Each row of a before or after table is a point. One or more steps were done to the points. Then noise was added and the rows were shuffled. The steps act on columns, c1 being the first. Write out the steps. A step turns or swaps two columns, mirrors them in a line or flattens them onto one, adds a multiple of one to another, or multiplies or shifts one. Angles are multiples of 10 degrees, from the lower column toward the higher: turns from -170 to 170, lines from 10 to 170 but not 90. Use the fewest steps. Two steps may share a column if one is a turn and the other turns, adds or multiplies; they go together, in the order done. Otherwise the lowest column goes first.

Before:
0.32 0.29 -0.10
-0.12 -0.87 -0.88
-0.47 -0.38 -0.69
-0.11 -0.17 -0.39
-0.05 -0.42 -0.49
-0.27 -0.26 0.27
-0.33 -0.35 0.07
0.08 0.14 0.20
-0.18 -0.36 0.07
-0.61 0.05 0.72
-0.41 -0.17 0.03
-0.31 -0.24 0.77
0.12 0.19 -0.53
0.65 0.83 0.15
After:
0.36 -0.66 0.14
-0.16 -0.35 -0.10
-0.13 -0.84 0.31
0.51 -0.88 0.10
0.87 -1.37 0.26
0.56 -0.91 0.58
-0.11 -0.66 0.39
-0.81 -0.43 0.47
0.56 -0.30 -0.03
-0.34 -0.75 0.24
-0.08 -0.87 0.18
-0.04 0.32 -0.68
-0.83 -0.73 0.15
0.19 -0.23 -0.29
Steps: mirror c1 and c3 in the line at 140 degrees; shift c2 by -0.50

Before:
0.08 -0.81 -0.12 0.55 -0.30 0.54 0.44 0.46
-0.14 -0.18 -0.02 -0.07 -0.45 -0.17 0.28 -0.42
-0.15 -0.60 0.39 0.54 -0.89 -0.34 -0.31 0.30
0.40 -0.74 0.01 -0.45 0.33 0.54 0.13 -0.18
0.25 0.24 0.36 -0.58 -0.76 -0.17 0.29 0.03
0.00 -0.14 0.44 0.02 0.23 -0.11 0.47 0.17
-0.55 0.30 0.09 -0.04 -0.71 -0.13 0.04 0.62
-0.39 0.46 0.77 0.46 -0.62 0.62 -0.26 0.71
After, 8 rows:
-0.17 -0.16 -0.03 -0.03 -0.45 -0.41 0.03 0.51
0.28 0.20 0.36 -0.58 -0.73 -0.56 -0.24 0.13
-0.04 -0.82 -0.12 0.55 -0.29 0.38 -0.61 -0.09
-0.49 0.40 0.08 -0.04 -0.73 -0.48 -0.43 -0.43
0.25 -0.80 0.02 -0.46 0.34 0.69 0.04 0.21
-0.28 0.53 0.78 0.46 -0.62 0.32 -0.25 -0.72
-0.26 -0.59 0.39 0.53 -0.87 -0.81 0.05 -0.42
-0.03 -0.13 0.42 0.01 0.22 -0.01 -0.48 0.17
Steps: turn c1 and c2 by -10 degrees; add 0.5 times c5 to c6; turn c7 and c8 by 140 degrees

Before (10 x 14):
-0.29 -0.37 0.03 -0.46 0.52 0.35 -0.72 -0.76 -0.16 -0.43 -0.09 -0.37 -0.47 0.13
0.03 -0.19 0.12 -0.34 0.36 0.64 0.41 0.34 -0.28 -0.60 -1.18 0.24 0.76 0.20
-0.40 0.41 -0.09 0.48 0.53 0.35 -0.14 -0.07 0.12 0.00 0.04 -0.02 -0.08 0.08
0.20 -0.06 -0.16 -0.25 -0.24 0.42 0.10 -0.97 0.02 -0.58 0.18 -0.60 0.11 0.03
-0.15 0.10 0.26 -0.07 0.01 -0.17 -0.60 0.11 0.35 0.18 -0.15 -0.07 -0.28 -0.64
0.24 -0.44 0.01 -0.14 0.11 0.24 -0.43 -0.20 -0.32 -0.30 0.22 -0.35 -0.11 0.67
-0.69 0.68 0.46 -0.20 0.28 0.32 -0.11 -0.04 0.66 0.14 0.46 0.02 -0.25 0.29
-0.31 -0.32 0.03 -0.23 0.45 0.73 0.03 0.64 -0.37 -0.90 -0.50 -1.06 0.60 -0.16
-0.25 1.08 0.07 -0.29 0.46 0.10 -0.76 0.33 0.19 -0.02 -0.11 0.37 -0.55 -0.02
-0.71 -0.29 -0.16 -0.11 0.10 0.83 -0.44 0.70 -0.01 -0.88 -0.34 -0.55 1.25 -0.29
After:
0.65 0.43 0.02 -0.15 0.00 0.26 -0.42 -0.20 -0.33 -0.29 0.22 -0.53 -0.14 0.64
0.11 0.41 0.07 -0.25 0.29 0.71 -0.01 0.60 -0.38 -0.90 -0.53 -1.23 0.62 -0.13
-0.38 0.29 -0.18 -0.12 -0.02 0.82 -0.42 0.72 0.01 -0.89 -0.32 -0.71 1.28 -0.26
0.64 -0.04 -0.14 -0.24 -0.24 0.41 0.07 -0.99 0.00 -0.56 0.20 -0.78 0.10 -0.01
0.13 -0.91 0.07 -0.31 0.80 0.07 -0.77 0.32 0.18 -0.01 -0.06 0.16 -0.60 -0.05
-0.29 -0.54 0.42 -0.21 0.50 0.31 -0.08 -0.05 0.65 0.13 0.45 -0.15 -0.28 0.27
0.45 0.31 0.13 -0.37 0.33 0.62 0.47 0.37 -0.29 -0.60 -1.15 0.01 0.68 0.20
0.01 -0.22 -0.08 0.43 0.61 0.34 -0.13 -0.13 0.15 0.04 0.04 -0.21 -0.09 0.07
0.29 -0.09 0.29 -0.08 0.00 -0.19 -0.62 0.10 0.34 0.14 -0.10 -0.30 -0.26 -0.62
0.13 0.49 0.03 -0.47 0.36 0.31 -0.72 -0.74 -0.15 -0.42 -0.05 -0.60 -0.44 0.15
Steps: shift c1 by 0.40; mirror c2 and c5 in the line at 80 degrees; shift c12 by -0.20

Before, 10 rows:
-0.28 -0.01 -0.08 -0.36 -0.54 0.01 0.50 -0.15 -0.79 -0.02 -0.25 -0.08 0.23 0.43 0.76 0.34 0.14 0.37 -0.68 -0.06 0.39 0.35 0.30 -0.16
0.09 0.56 -0.46 0.19 -0.08 -0.39 0.30 -0.46 -0.73 -0.33 -0.93 0.05 -0.18 0.23 0.09 -0.06 0.24 0.10 0.47 -0.05 0.21 0.44 0.74 -0.13
-0.39 0.19 0.18 0.45 0.54 0.27 0.16 -0.01 -0.51 -0.46 -0.18 0.05 0.25 0.45 0.27 -0.24 0.41 0.66 0.24 0.05 0.26 0.05 -0.11 0.16
-0.98 0.08 -0.47 0.01 0.73 0.24 1.03 0.18 -0.16 0.57 1.03 0.94 0.20 -0.46 -0.10 0.17 -0.65 -0.03 -0.63 -0.44 -0.37 -0.57 0.27 -0.36
-0.64 0.15 0.12 0.01 -0.57 0.31 0.34 -0.27 -0.39 0.30 -0.04 0.34 -0.36 0.26 0.18 0.14 0.08 0.57 -0.11 -0.32 -0.30 0.43 -0.09 -0.06
-0.25 0.02 -0.53 -0.75 0.65 -0.06 -0.79 0.04 0.33 0.37 0.79 0.20 0.13 -0.78 -0.35 -0.27 -0.24 -1.41 0.17 -0.69 -0.53 -0.59 0.21 -0.59
-0.10 0.04 -0.12 -0.07 0.31 0.10 1.29 0.52 0.33 -0.02 0.76 1.09 0.33 -0.24 -0.14 -0.43 -0.35 -0.06 -0.84 -0.73 -0.28 -0.32 -0.10 -0.88
0.14 0.15 0.62 0.09 -0.49 0.44 0.07 0.36 -0.43 -0.51 0.11 -0.13 0.00 0.62 0.15 0.13 -0.51 0.08 -0.35 0.31 -0.05 0.15 0.51 -0.23
-0.42 -0.38 -0.07 0.28 0.21 0.19 -0.11 -0.21 0.15 0.23 -0.21 -0.25 0.15 0.62 0.56 -0.16 -0.15 0.04 0.29 -0.28 -0.03 0.75 0.89 -0.43
0.42 0.49 0.10 -0.19 -0.17 0.00 -0.28 -0.34 -0.26 -0.21 -0.40 0.42 -0.47 0.87 0.52 0.34 0.08 0.67 -0.10 0.27 0.46 0.36 0.34 -0.23
After:
-0.99 0.07 -0.47 0.00 0.87 0.23 1.03 0.60 -0.16 0.58 1.02 0.95 0.20 0.22 -0.09 0.18 -0.84 -0.04 -0.62 -0.43 -0.36 -0.04 0.28 -0.35
-0.39 0.18 0.17 0.47 0.71 0.25 0.17 -0.05 -0.50 -0.45 -0.17 0.07 0.25 0.71 0.26 -0.24 0.54 0.64 0.23 0.05 0.24 0.01 -0.11 0.16
-0.09 0.05 -0.12 -0.06 0.55 0.10 1.29 0.49 0.32 -0.01 0.75 1.10 0.33 -0.16 -0.15 -0.43 -0.46 -0.05 -0.83 -0.72 -0.27 0.38 -0.10 -0.88
-0.25 0.02 -0.54 -0.75 0.74 -0.06 -0.80 0.58 0.34 0.37 0.78 0.20 0.14 -0.60 -0.34 -0.26 -0.31 -1.42 0.17 -0.69 -0.54 -0.16 0.20 -0.58
0.43 0.51 0.11 -0.19 -0.49 0.00 -0.28 -0.46 -0.28 -0.21 -0.40 0.41 -0.47 0.58 0.52 0.32 0.10 0.67 -0.11 0.26 0.47 -0.21 0.35 -0.22
-0.67 0.16 0.14 0.01 -0.83 0.32 0.34 -0.49 -0.40 0.30 -0.04 0.33 -0.35 0.71 0.19 0.14 0.10 0.57 -0.11 -0.32 -0.28 -0.10 -0.07 -0.07
0.09 0.57 -0.44 0.19 -0.20 -0.40 0.29 -0.58 -0.74 -0.32 -0.93 0.04 -0.17 0.16 0.09 -0.05 0.31 0.09 0.47 -0.05 0.19 -0.28 0.71 -0.14
-0.43 -0.37 -0.06 0.28 0.31 0.16 -0.11 -0.77 0.14 0.21 -0.20 -0.24 0.16 0.91 0.57 -0.16 -0.21 0.05 0.30 -0.29 -0.03 0.05 0.90 -0.44
-0.28 -0.01 -0.07 -0.36 -0.37 0.01 0.52 -0.37 -0.78 -0.02 -0.24 -0.09 0.22 0.62 0.78 0.34 0.16 0.37 -0.69 -0.06 0.40 -0.03 0.30 -0.15
0.14 0.15 0.63 0.08 -0.50 0.43 0.07 -0.03 -0.44 -0.52 0.11 -0.12 -0.01 0.52 0.14 0.12 -0.66 0.08 -0.36 0.33 -0.04 0.38 0.50 -0.25
Steps: add -0.7 times c1 to c14; add 0.7 times c13 to c5; turn c8 and c22 by 70 degrees; multiply c17 by 1.3
